Each point is reached from the start by the listed moves, each made once or not at all, plus a little noise. Say if it took an odd or an even number of moves. Then give how often each move was made.
In the rows, 128 means zero.

Moves:
(1): [149 192 149 105 131 150]
(2): [100 171 174 125 113  96]
(3): [ 69 119 195  84 104 107]
Start: [111 138  93 113 132 116]
Points:
[132 200 114  89 136 137] => odd (1, 0, 0)
[106 249 159  85 123 109] => even (1, 1, 0)
[ 52 127 161  70 110  95] => odd (0, 0, 1)

Moves:
(1): [104 156 153 139 129 114  97 128 100 125]
(2): [147 124 167 155 127 102 143  98 108 105]
(3): [114 139 135 141 101  97 154 139 133 148]
(4): [127 120  80 107 100  95 116  94 102 142]
(5): [143 126 150  61 118  97  89 153 116 129]
(6): [125 109 152 128  89 131 101 124 152 132]
(7): [111 105 135 111 126 164 123 120  96 127]
(8): [120  84 146 110 153 119 157 184  87 144]
Start: [117 114 123 138 137 119 120 139 126 119]
Points:
[107 103 235 105 124   7 121 201  30 131] => odd (1, 1, 1, 0, 1, 0, 0, 1)
[121  12 185  43  81  59  83 145  19 131] => even (0, 1, 0, 1, 1, 1, 1, 1)
[128  85 122  50  60  59  43 127 112 138] => odd (0, 0, 0, 1, 1, 1, 0, 0)
[ 79 145 108 142  82  42 103 116  77 150] => odd (1, 0, 1, 1, 0, 0, 0, 0)
[131 103  98  50  99  55  70 130  88 134] => even (0, 0, 0, 1, 1, 0, 0, 0)

Moves:
(1): [122 143 131 117 116 143 122 111 126 138 138 132 128 119 114 114]
(2): [129 125 139 131 117 142 134 128 132 127 123 130 138 128 130 141]
(3): [123 110 137 121 136 133 125 121 123 152 134 119 133 124 139 121]
(4): [130 121 145 142 113 127 125 102 101 137 119 132 152 120 124 124]
(5): [127 147 141 147 138 129 135 132 145 127 125 141 129 124 140 141]
(6): [142 128 120 148 130 137 135 111 124 135 141 124 129 127 122 130]
(7): [121 128 131 127 114 122 117 141 125 134 118 128 134 135 129 137]
(8): [115 131 147 133 140 144 117 150 104 120 120 119 142 126 128 107]
(9): [154 100 144 136 142 112 112 123 130 130 138 117 148 109 133 114]
(10): [139 135 132 143 114 126 129 131 131 127 134 137 145 140 134 132]
(11): [129 127 126 134 120 138 119 127 147 114 119 132 129 137 125 151]
(12): [123 137 106 127 118 127 140 139 112 136 116 131 140 135 114 118]
(13): [130 130 103 138 137 115 135 145 123 123 127 125 145 133 134 144]
(14): [132 144 129 132 129 122 139 128 118 132 123 110 141 140 124 121]
Start: [125 134 124 127 122 123 139 125 135 130 125 125 134 130 118 124]
Points:
[144 131 145 205 131 120 129 135  80 160 100  96 249 133 121 125] => odd (0, 0, 1, 1, 1, 1, 1, 1, 1, 0, 1, 1, 1, 1)
[145 107 160 153 144 124 117 115 169 140 128 123 162 111 144 138] => even (0, 0, 1, 0, 1, 0, 0, 0, 1, 0, 1, 0, 0, 0)
[153 130 165 185  84 112 133 125 115 152 102 145 225 125 124 136] => odd (0, 1, 0, 1, 1, 0, 1, 0, 1, 1, 0, 1, 0, 0)
[132 125 139 156 120 131 121 120  68 159 108  91 241 123 101  87] => odd (1, 0, 1, 1, 0, 0, 0, 1, 1, 0, 1, 1, 1, 1)
